Rows are points. Before rounding, the points of a table are all equally far from one centre. They may lie mostly on one side of it. Where is the centre, to within rounding?
In the rows, 128 means zero.

Points:
[[177 135]
 [179 145]
 [177 153]
 [176 133]
 [177 133]
 [136 120]
 [170 164]]
Centre: [150 144]

Points (17 x 11):
[[107 183 101  71  95 109  92 127  92 115 153]
 [136 212 107 110  91 143  73 116  90 136 153]
 [124 165  84 149 106  87  79 134 108  71 150]
 [146 159  93 131  81 110  78 121 103  69 113]
 [ 99 181 109 112  88 142  86 131 100  65 114]
 [113 155  97 142 106  91  56 143  94  81 109]
 [106 200 136 116 107 118  95 151 104  56 150]
 [140 194  84 118 100  87  72 164 134  97 147]
 [156 180 141 125  98 162 100 169 119  82 160]
 [140 160 111 143 163 116 100 173 146 101 107]
 [107 162 108 142 108 129 106 166  75  64 118]
 [153 140 124 113  97 128  42 140 119  96 112]
 [116 168  99 110  68 120  60 119 124  92 151]
 [150 170 124 107  96 133  91 177  71  84 148]
 [152 190 108 139  73  95  88 146  69  90 143]
 [165 181 110 103 101 155  98  99 115 101 137]
 [151 189 109 131 134  75 136 144  83  97 131]]
Centre: [125 168 129 133 107 117 102 141 114 122 129]

Points (28 x 24):
[[ 93 129 156 140 106 151 105 158 124 150 113 137 102  87 107 115 189 121
  196 150 183 146 127  99]
 [145  93 106 109 124 144 117 118  63 158 103 158  94  83 130 126 249 145
  147 126 135 153 138  77]
 [117 141 107 157 114 146  90 147  84 146  88 143 112 108 146 142 206 143
  148 163 192 127 165  92]
 [119 141 101 118 136 112  90 178 129  95  51 152 121  92 128 121 185 108
  148 166 141 114 148 131]
 [126 142 101 135 147 158 137 108  89 158 156 168 145 110  96 108 205 147
  156 156 185 122 206 130]
 [113 128  99  96 133 104  98 116 107 150 130 134 133  99 144  91 191 137
  202 113 143 166 193  65]
 [120 109  90 159 130 105 116 126  70 136 105 167 117 141 148 156 221 165
  178 126 153 145 144 142]
 [124 109 125 113 149 142 137 177 143 144  84 150  85  77 118 135 205 103
  104  84 173 137 171  91]
 [131 133  92 138 121  97 115 158  87 105 105 127 157 101 102 124 193 133
  103 158 156 140 103 125]
 [135 109 101 101 113 136 197 124  98 152 126 113  97  48 121 104 207 146
  161  98 126 167 116 131]
 [166 140  95 131 133 164  75 118  86 156 117 145 100 139  92 129 219 126
  172 158 127 133 158 154]
 [121 121  61 125 101 137 104 163  87 111 102 140 113 133 106  73 212 105
  129 115 172 169 126 126]
 [ 94 136 147  72 138 139 160  99 130 173 136 168 129 150 108  83 170 131
  157 116 110 152 211 111]
 [135 103 112 183  98 101 120 118 131 128 116 164  91 129  95 103 203 149
  168 147 121 140 199  99]
 [109 103  88  99 133  97 125  98 115 118  95 149  83 142 148 154 188 127
  178 111 148 160 229 115]
 [ 79 138  79 129 115 135  76 130 114 123 116 140 100 101  90 116 169 133
  146 142 186 121 186 164]
 [123  89 116 109 113 127 126 142 138 128 129 176 129  88 106  96 182 136
  147 185 193 145 122 152]
 [161 100  73 135 100 112 115  97 101 121 126 163 137 102 118 127 164 134
  181 135 120 126 186  83]
 [129 120 101 130 105 152 186  99 116 151 111 162  85  69 147 108 165  93
  191 157 141 119 173  84]
 [ 85 107 108 108 166 110 104 164  83 130 103 139 131 142 110  63 176 149
  185 118 197 141 155 102]
 [ 96 137 137 124 137 147 148 174 106 139 160 143 117  82 159 109 188 153
  174 148 146 177 176  85]
 [113 156 101 107  93 121 131 183 110 122 130 143 110  99 112  88 173 126
  153 156 149 172 188  73]
 [153 100  77 114  98 136  97 173 114 154 136 128 125 111  93 116 160  81
  134 139 150 152 157 138]
 [147 120 162 132  85 114 138 115  76 164 129 175 110  89 123 114 184 100
  152 152 170 144 172 122]
 [ 87 106 114 128 106 146  96 114  92 122 120 145 108 123 127 121 179 149
  174 146 169 167 222  84]
 [116 115 109  94 131 133  78 147 109 175 108 154 145 122 127  99 186 106
  182 169 133 185 158  91]
 [118 123  93 153 127 159 132 137 119 156  53 149 120 138  75  80 186 138
  132 167 158 175 205 105]
 [142 116  90 112  88 160 126 133  91 180  89 171  93 117 125 112 182 180
  147 106 122 178 177 101]]
Centre: [119 122 112 118 148 134 142 118 112 135 105 132 103 119 120 108 177 128
 144 131 138 140 152 122]

Points:
[[ 81 155 125 120 117 130 116 100 134 161 129  82 165 111 135 114  88 191
  109 173  84 175 164 151]
 [ 72 139 156 152 147 139 148 115  95 164 166  80 166  64  97 134 119 129
  152 172 111 143 136 165]
 [ 42 156 137 154 144 156 108 116 162 172 131  80 176  88 152 112 128 136
  118 162  61 173 134 113]
 [ 89 126 144  79 100 160 108  94 182 121 122  85 197  74 123 158  90 140
  108 118  82 167 167 118]
 [ 61 129 139 102 119 150 125 104 175 116 194  85 199  97 167 104 116 154
  106 124  69 123 144 101]
 [ 50 171 105 124 175 180 120 175 164  93 152 112 142  91 151 121 150 139
  102 153 100 130 147 152]
 [ 47 150 130 126 104 159 129 148 200 128 171 140 202  70 146  96 138 141
  131 129  87 156 135 140]
 [ 55 127 150 101 129 165 143 117 153 120 191 127 155  86 130 117  93 165
  114 166  72 113 145  83]
 [ 41 138 160 114 162 146 107 111 150 138 125  75 207  85 101 107 130 162
  132 143 120 151 133 139]
 [109 149 176 106 143 139  96  66 157 129 132 130 184  67 171 104 131 118
  118 122  72 148 148 119]
 [ 50 174 150 102 135 122 167 134 158 146 167 105 184  79 148 105 101  95
   99 118  88 188 140 148]
 [ 68 143 152 134 133 137  73 100 140 136 131 119 174  77  92  92 151 104
  119 174  69 167 161 123]
 [ 73 135 155 142 136 132  95  98 120 122 144  76 149  69 106 119 128 184
   98  92  60 126 152 113]
 [ 32 135 133 111 137 136 109 120 175 139 118  68 166  75 146 103 111 132
  156 178  69 154 165 169]
 [ 62 181 111 161 153 192 133 137 152 169 122  81 147  71 172 132 131 134
  131 140  89 150 143 128]
 [ 97 174 146 109 109 176 111 126 190 143 153 130 117  77 172 128 122 160
  174 136  99 170 162 105]
 [ 83  95 106 128 124 109 100 167 158 117 149 130 180 108 156 131 126 167
  108 152  65 207 159 164]
 [ 59 127 130 102 122 161 129 113 153 115 115 111 157  89 159  98 111 148
  110 188  85 193 121 114]
 [ 42 117 147 143 135 136  90 112 152 169 149 107 164 100 172  96 156 156
   90 158  81 153 141 112]
 [ 62 121 146 145 135 157  90 109 186 129 162  69 169  94 153 128 124  84
   82 186 106 114 146 117]
 [ 80 148 113 115 124 147  45 129 139 151 141 130 156  85 131 109 107 131
   96 155  69 210 179 157]
 [ 57 127 153 104 105 173 132 108 166 174 170 141 180  83 121  95 119  89
  113 159 100 150 151 105]
 [ 51 143 118 109 139 152  78 129 157 164 146 106 180 107  96  94  99 160
  147 132  46 148 184 115]
 [ 84 123 114 103 146 151 175 129 159 164 142 131 130  82 152  82 124 138
  121 142  61 141 187 133]
 [ 70 122 120 110 147 150 133 107 113 123 121  61 193  74 131  99 137 132
   78 149  90 139 147 129]
 [ 59 105 160  90 162 164  89 126 160 165 168 149 183  79 167 119 110 121
  141 165 112 160 163  81]
 [ 60 147 118 136 130 160  98 102 189 156 118 110 189  56 154 128 125 171
  113 107  81 172 167 107]
 [ 87 189 153 145 135 189 111 124 161 160 147 116 171  90  99 115  97 155
  106 139  94 151 181 102]
 [ 59 159 113 156 121 141 141 115 190 118 173  84 157  71 133 135 109 139
  135 174  58 163 111 108]]
Centre: [ 79 126 120 135 134 130 105 129 141 122 150 116 146  97 139 133  99 117
 135 120 115 144 155 130]

Points:
[[173 212 103 143 176  96  62 151 130 124 145 140 145  78  89  99 159 140
  138 113  60 130 141 127]
 [159 236 116 150 166 102  69 165 104 144 131 120 148 132 104 107 141 138
  129 104  80 150 101 120]
 [143 231 136 146 156  74  88 160 102 126 141 117 149 106 108 110 132 128
  149 116  64 156 137 112]
 [145 216 124 129 145  59  78 152  99 144 117 125 152  98  72 102 150 141
  116 113  69 137 128 115]
 [139 217 125 149 119 106  83 155 110 116 166 113 158 111  82  74 122 126
  133 127  59 171 136 132]
 [144 231 156 138 165  68 105 130 108 131 143 131 148  77  83 127 147 139
  137 120  82 137 120 133]
 [134 219 131 152 164  91  97 153 101 104 165 114 148  88  96 111 138 142
  133 118  57 171 126 132]
 [139 228 143 131 134  67  91 143 128 117 121 138 152  89 105 120 136 142
  135 130  77 151 117 123]
 [137 231 129 158 151  83 100 153  92 113 156 149 137 104  87  97 159 159
  124 105  64 142 133 111]
 [138 211 120 164 143  92  98 171 108 141 136 131 144  70  79  98 148 144
  118  94  44 162 117 153]
 [157 218 153 143 150 117  75 192  96 127 144 126 143 113 120 118 124 149
  129 114  90 138 146 118]
 [155 226 123 135 157 106  69 154 108 151 147 171 123 105  74 114 121 135
  129 122  75 134 121 111]
 [176 227 130 132 151  69  75 149 122 124 146 103 123  84  98  93 141 122
  135 118  71 118 119 123]
 [104 215 113 156 148 100  81 172 122 153 160 132 161 108  96  83 151 139
  140 131  74 141 136 114]
 [162 211 149 127 129  93 104 132 100 113 149 143 165  73  94 108 127 145
  142 126  74 134 156 125]
 [147 232 126 141 167  86  63 157  98 139 146 100 126 105  75 110 132 143
  134 109  80 157 130 118]
 [130 214 135 147 132  74  92 168 104 155 142 127 154  85 102 107 144 125
  139 138  73 130 112 123]
 [146 223 108 137 150  84  61 154 134 144 149 131 141 101  97  98  95 146
  108 110 101 107 136 132]
 [159 215 115 138 138  92  66 152 106 135 137 121 144  76  77 120 146 141
  135 127  66 150 128 115]
 [166 228 121 148 154  71  80 141  88 123 178 130 136 110  78 119 171 144
  124 122 103 128 140 142]
 [178 232 145 158 134  99  78 159  99 133 149 110 133  84 107 105 137 164
  132 114  84 123 148 141]
 [147 219 117 125 157  97  75 162 105 135 153 132 164  91  94  84 138 136
  146 134  83 121 131 134]
 [142 224 115 150 179 100  72 152 114 134 178 130 128 106  80 109 132 149
  146 120  67 135 135 109]
 [161 244 115 135 159  89  74 147 102 136 118 123 124 109 108 104 133 130
  135 113  63 164 119 129]
 [166 246 137 140 152 109 103 174 102 118 154 142 142 107  85 105 135 140
  126 107  89 156 117 121]
 [146 234 133 122 131  92  70 145 119 162 145 134 124  97 104  95 144 149
  115 120  57 135 122 104]
 [176 210 158 138 163 100  90 176  82 139 133 121 148  93  87  95 134 127
  129 122  85 172 148 123]
 [131 223 139 159 146  98 108 157 107 123 143 141 149  96 127 140 141 135
  108 108  59 107 142 114]
 [152 225 133 158 149  65  91 154  86 127 155 122 121  88  73 100 138 145
  106 115  78 153 122 122]
 [168 222 119 177 146  86  85 146 100 109 179 132 142  96  97 110 145 137
  138 107  71 151 116 124]]
Centre: [147 163 129 145 142 112 115 129 134 143 138 125 114 125  99 103 148 127
 123 100  99 142 141 145]

Points:
[[ 85 170 188 128 139  97 151 145 127 151 135 143 122 181 128 166 134 104
  118  76 133 123 134  88]
 [117 151 180 121  77  35 164 136  73 118 127 127  84 123 146 146 121 102
  112 123  99  77 128  97]
 [162 175 226 151  74  93 164 176  89  96 134 144 142 173 165 149 120  90
  114  69 115  76 107 140]
 [ 97 137 187 113  89  64 137 179 105 114 136 162 105 174 131 144 142 117
   61 109 105 117  97 108]
 [125 130 186 120 114  66 173 205 140 143 135 154  82 168 120 180 103 124
   94  85 119 122 120 118]
 [119 140 176 131 143  77 143 144 130 142 118 167  72 170 135 143 144 112
   95 108 143  89 125  91]
 [112 164 202 139 135  81 156 144 137 157 120 164 130 175 194 137 140 149
  107  85 114 111 110 132]
 [126 134 200  91  64 116 130 151 116 130 112 131  92 164 141 131 133  95
   70 103 142  89 140 101]
 [116 217 234 159 127  85 146 160 111 143 107 119 122 141 163 170 131 115
  104 112 142 106  69 110]
 [115 109 210 130 101 102 135 173 113 103 124 126  77 156 121 138 150 149
   94  67  77  89 107 143]
 [122 188 204 102 144  58 116 178 107 147 127 106 120 139 172 213 117 162
  102 145 119  72  94 101]
 [136 139 130 138 110 102 152 170  86 123  90 139 115 152 127 191  60  78
   88 104 117 120 143 135]
 [119 172 192 104 111  29 150 134 140  95 128 154 106 173 158 164  77 137
   62  90 121  97 126 130]
 [110 173 185 141 132 108 156 163  86 152 113 152  83 198 173 186 128 118
  109  97  99 107  95 128]
 [ 92 152 193 122  97  57 130 117 112 154  94 132 108 163 144 182  83  75
  127 111 114 111 145 132]
 [ 83 152 174 140 111  58 126 171 123 146 147 121 100 169 160 161 122 125
   81 126 129 124 145 127]
 [ 93 157 195 116 114  80 145 168 108 123 139 122 115 153 159 155 143 151
   50  74 156 105 119 110]
 [ 96 159 182 109 121 102 178 172 118  98 167 144  88 168 148 151 128 134
   77 101 129  96 128  93]
 [141 141 189 112  98  82 156 193  49 146 118 134 108 145 152 139 123 107
   95  63 137  64 133 144]
 [143 178 217  95 117 108 131 189 123 143 136 156 111 140 134 142 113 161
   81 110 111 146 129  66]
 [129 138 210  80 149  81 113 129 112 117 122 149  94 171 149 114 130 102
   82  78 117 100 169 123]
 [ 99 174 204  87 129  64 128 134  83 141 108 135 120 170 160 177 138  89
   74  94 154 117  92 119]
 [165 123 176 122 149  55 172 141  98 134 166 124 121 144 172 174  94  71
  109  88 117  99 116 128]
 [120 174 197 131 117  82 141 195 103 165 132 142  81 147 128 178 113 154
  101  88 100 117 118  71]
 [138 183 172 108  97  31 117 171 146 134 169 157 106 142 177 182 143 118
   83 100 106 117 125 135]
 [123 147 180 110  92  49 166 172 119 124 123 121 104 138 159 180 158 177
   87  89 123 135 132  97]
 [106 136 219 136 129  70 155 126 105 129 139 138 144 174 178 140 145 143
   86 116 112 123 121 109]
 [135 171 193 154  92  99 139 180 114 176 141 159  91 156 144 159 119 133
   88  73 125  78 101 134]
 [102 136 178 115 107 103 139 162 100 165 109 141 129 161 136 177 123 159
   66  79 122  53 105 132]
 [111 183 187 139  82  84 148 170 135 150 124 172 106 153 139 144 113 136
   63 108 147  94 123 111]]
Centre: [147 166 186 107 123  94 132 158 115 108 111 127 125 132 140 165 118 121
 114 107 107 102 119 135]

Points:
[[121 184 121 141  83 108 131 116 105 163 113 184 156 143 153  99  78  92
  140 164 106 123 150 165]
 [177 180 150  96 139 151 170 114 105 148  96 206 172 116 134 109  97 102
  113 137 111 110 143 200]
 [174 168 177  94 128 158 146  93 123 160  89 173 154 128 153  76 195 114
  110  96  80  73 139 135]
 [148 170 120 104 150 212 173 121  98 135  98 162 163 111 131  64 105  85
  147 150 121 113 163 142]
 [150 178 176  89  97 128 155 128 123 134  88 115 140 144 131  84 104 118
  186 125  95  91 147 158]
 [111 177 148 109 118 145 114 119  96  94 123 168 122 213 145 124 139 111
  171 132 106 108 174 157]
 [155 196 147 105 102 178 153  94 119 106 121 160 149 142  89  90  92  85
  152 138 104 148 124 197]
 [176 149 129 118  94 178 134 113  94 114  95 209 135 180 104  90 122 106
  191 172 124  97 147 138]
 [134 157 139 143 140 128 161  81  95 111 110 157 143 169  77  85 195 118
  184 100  79  65 131 150]
 [ 95 139 184 126 137 119 158  80 111 107  86 186 113 183 109  73 131  87
  177 155  88 106 126 141]
 [135 169 116 142  91 183 159 103  95 128  83 152 160  69 143  83 174  65
  127 131  96 120 185 155]
 [109 173 163  86 130 137 110  93  92 141  91 159 147 149 105  87 124  82
  189 139  99 136 130 199]
 [124 141 142 162 113 185 105  62 174  96  99 203 111 123  66  86 175  87
  186 124 120  88 102 138]
 [178 176 130  87 124 144 172 177  73 150 120 153 149 167 100 106 120 124
  164 148 103 131 133 173]
 [120 161 140 131 126 197 111 119 120  71 127 166 138 184 137 124 118  77
  174 144 119  94 113 157]
 [164 135 162 110  87 184 157  74  73 101  81 157 101 125 169 112 152 105
  181 109 100 117 141 111]
 [149 170 149  79 130 141 147 105 109 119  72 173 149 171 175  91 164 114
  160 138 118  61 101 149]
 [ 99 187 149 169 106 138 127  93  98 123  84 174 141 164 116  42 194 102
  183 151 110  93 136 146]
 [153 177 130 116  62 169 177  87 106 140  70 144 129 191 116 107 159 128
  142  88  90  93  98 147]
 [162 173 144 131 133 174 159 107 117 101  50 172 154 146 104  75 121 138
  178 170  74  97 138 129]
 [162 170 114 111 141 162 184  96 143 148  87 199 148 162 142  91 108  90
  195 143 109 127 141 107]
 [167 160 154  72 110 156 113 133  57  87  90 162 143 147 116  85 150  91
  162 145 120 115 132 139]
 [142 141 162 109 107 149 100 110 137 103  89 233 167 147  99  67 156  71
  136 124 110 108 128 158]
 [152 126 181  92 105 167 136 118  80 132  78 168 114 138 121  96 143 106
  184 148  93  56 106 173]
 [147 170 123 104 125 148 142 130  78 142  85 125 141 183 153 101 131  67
  185 102 124  73 120 154]
 [105 157 139  96 111 156 128 143  60 150  83 152 155 132 124 104 133  95
  163 128  84  85 149 172]
 [118 149 171 116 110 178 171  71 111 178 107 160 143 132  90  77 157 105
  178 135 118  65 136 181]
 [144 155 127  84 124 111 139 125  66 150  68 164 149 161 137  98 156 116
  182 132  81  79 129 152]]
Centre: [153 133 122 156 142 142 131 118 135 141  94 149  89 131 120 106 157 123
 124 127 135 137 129 160]
